Every row gives one point. Each copy is the shape, with its points in the same order, stretched, turned, moved and blurred by noise. Some copies are also mirrored. Which?
In the rows, zero is written as 128.

Shape (8 x 2):
[[ 41  94]
 [109 140]
 [156  93]
 [139 179]
 [179 132]
 [122 129]
 [ 86  95]
 [139 151]]
Copy 1:
[[ 86   7]
 [ 89 102]
 [152 111]
 [ 76 156]
 [139 157]
 [108 106]
 [115  47]
 [104 138]]
Copy 1 is: only turned
Copy 2, 8 rows:
[[ 52  96]
 [117 131]
 [148  75]
 [148 164]
 [175 113]
 [126 119]
 [ 91  90]
 [146 138]]
Copy 2 is: only turned
Copy 3 (8 x 2):
[[ 37 122]
 [106 137]
 [124  79]
 [144 160]
 [157 104]
 [111 122]
 [ 71 104]
 [135 135]]
Copy 3 is: only turned
Copy 4, 8 rows:
[[ 64 216]
 [107 130]
 [176 162]
 [118  73]
 [178 107]
 [124 136]
 [106 193]
 [132 106]]
Copy 4 is: mirrored

Shape, 9 rows:
[[162 187  81]
 [128 149 135]
 [123 116 131]
 [179 188 133]
 [ 84  82 147]
 [150  99 136]
 [177  51 116]
 [136  75  92]
 [123 121 150]]
Copy 1, 9 rows:
[[177  90 193]
 [153 130 127]
 [133 135 119]
 [195  97 140]
 [ 95 165  91]
 [129 113  99]
 [ 99  69  95]
 [ 94 101 134]
 [137 148  98]]
Copy 1 is: mirrored
Copy 2 (9 x 3):
[[166 205 103]
 [127 143 131]
 [152 112 131]
 [141 203 154]
 [137  53 127]
 [172 114 161]
 [241  94 173]
 [216 102 120]
 [132 112 144]]
Copy 2 is: only turned
Copy 3:
[[ 98  82  30]
 [109 130 104]
 [146 117 130]
 [105 140  39]
 [152 119 187]
 [177 135 124]
 [237 131 124]
 [186  84 141]
 [136 139 142]]
Copy 3 is: only turned

Shape (7 x 4):
[[ 82  95  77 148]
 [111  94  69 128]
 [140 101  90 106]
 [161 149 176  91]
 [152  97 184 101]
 [177 148 147 133]
 [ 99 199  59 117]]
Copy 1:
[[115 194 179 164]
 [136 191 157 173]
 [157 179 116 147]
 [149 116  62  75]
 [177 114  99 106]
 [126 109  51 130]
 [ 64 210  84  97]]
Copy 1 is: mirrored
Copy 2 (7 x 4):
[[ 61 128 105 130]
 [ 69 116  99 112]
 [100 109 113  93]
 [165 153 167 115]
 [120 145 199 101]
 [152 104 160 137]
 [141 137  35 138]]
Copy 2 is: only turned

Shape, 10 rows:
[[142  89 143 169 164 125]
 [113 113 138 134 131  97]
 [ 43 109 155 166 114  53]
 [ 41  70 131  95 111 125]
 [109  80  85 102  85 121]
 [148 127  57 184  87 157]
 [136 130 124 147 140 116]
 [165 205 130 157 114 174]
 [126 111 131  64 112 125]
 [ 76 166 127 190 188  90]]
Copy 1 (10 x 6):
[[150 129 178 170 159 152]
 [137 147 115 152 149 119]
 [118 142  78 208 134  43]
 [ 62 232 119 149 114  99]
 [122 241  93 144 136 161]
 [189 165 106 182  96 224]
 [150 120 122 147 146 152]
 [207  78 112  95  79 190]
 [119 196 114  83 149 138]
 [104  38  99 197 131 123]]
Copy 1 is: mirrored
Copy 2:
[[126 107 127 164 145 110]
 [114 136 125 108 151 126]
 [ 86 186 132  83 194  89]
 [ 63 138 169  92 180 165]
 [ 86  91 161  67 135 152]
 [147  90 190 109  84  98]
 [141 123 131 123 135 123]
 [179 151 148 143  57 133]
 [ 97 113 126  89 130 187]
 [178 175 141 133 191  91]]
Copy 2 is: mirrored
Copy 3:
[[156 159 105 148 180 105]
 [125 147 125 143 131 116]
 [ 55 192 120 185 124 130]
 [ 51 120 161 126 174 125]
 [109  69 148 160 150 148]
 [160  80  84 192 152 202]
 [156 132 107 150 144 126]
 [214 140 110 103 114 196]
 [134  99 176  93 132 118]
 [118 193  39 134 123 125]]
Copy 3 is: only turned

Shape:
[[106 118 122 164 109  84 124 154]
 [133 175 120 128  99 105 153  95]
 [141 150 126 125 150 155 182 223]
 [132 104 107 150 116 102 182 106]
 [117 204  99 194  61 170 156  75]
 [ 99 169  70 194 145 105 100 117]
 [ 90  97 156 101 130 103 143 134]
 [129 119 156 141 166 121 129 138]
 [106 137 162  74 152 170 191 138]
 [149 127 139 140 107 128 135 175]
 [187 104  42 113  94 177 182 166]]
Copy 1 (11 x 8):
[[107 174 133 123 127 102 133  86]
 [153 181 145 102  81 138 121 145]
 [ 83 166 132 179 162 148 167 190]
 [108 151 135 114  72  93 126 138]
 [106 206 141  32  66 166 134 163]
 [ 77 170 100 118 103 164 144  68]
 [148 122 167 139 129 102 151 112]
 [131 130 102 141 129 120 172 124]
 [144 118 170 151 120 147 180 189]
 [121 169 123 126 157 114 132 151]
 [ 62 146 124 136 146 130  72 203]]
Copy 1 is: mirrored
Copy 2, 11 rows:
[[ 86 139 169 117 111 148 131 123]
 [ 93 184 121 119 106 110 148 168]
 [ 99  87 152  90 111 126  61 171]
 [113 156 112 114  92  89 125 113]
 [165 218 117  71  71 186 147 183]
 [150 171 165 177  84 156 126 167]
 [ 52  92 120 112 124 102 160 124]
 [118  99 146 127 158  88 145 157]
 [ 77  80  93  90 112  81 143 181]
 [103 127 145  92 149 134  99 134]
 [124 150  55 103  79 153   7  90]]
Copy 2 is: only turned
Copy 3:
[[155 114 140 112 115 114 175  83]
 [118 180 115 125 141  77 131 137]
 [149 147 143 191 159 198 189 121]
 [150 123 138 127 184 106 145 105]
 [115 221  26 105 165  77 166 122]
 [115 125  67  65 126 115 159 101]
 [104 116 176 141 147 129 133  75]
 [129 143 152 119 129 158 124  85]
 [ 73 177 153 188 181 180 132 102]
 [167 146 138 155 119 150 165 107]
 [188 115  79 210 194 131 141 184]]
Copy 3 is: mirrored
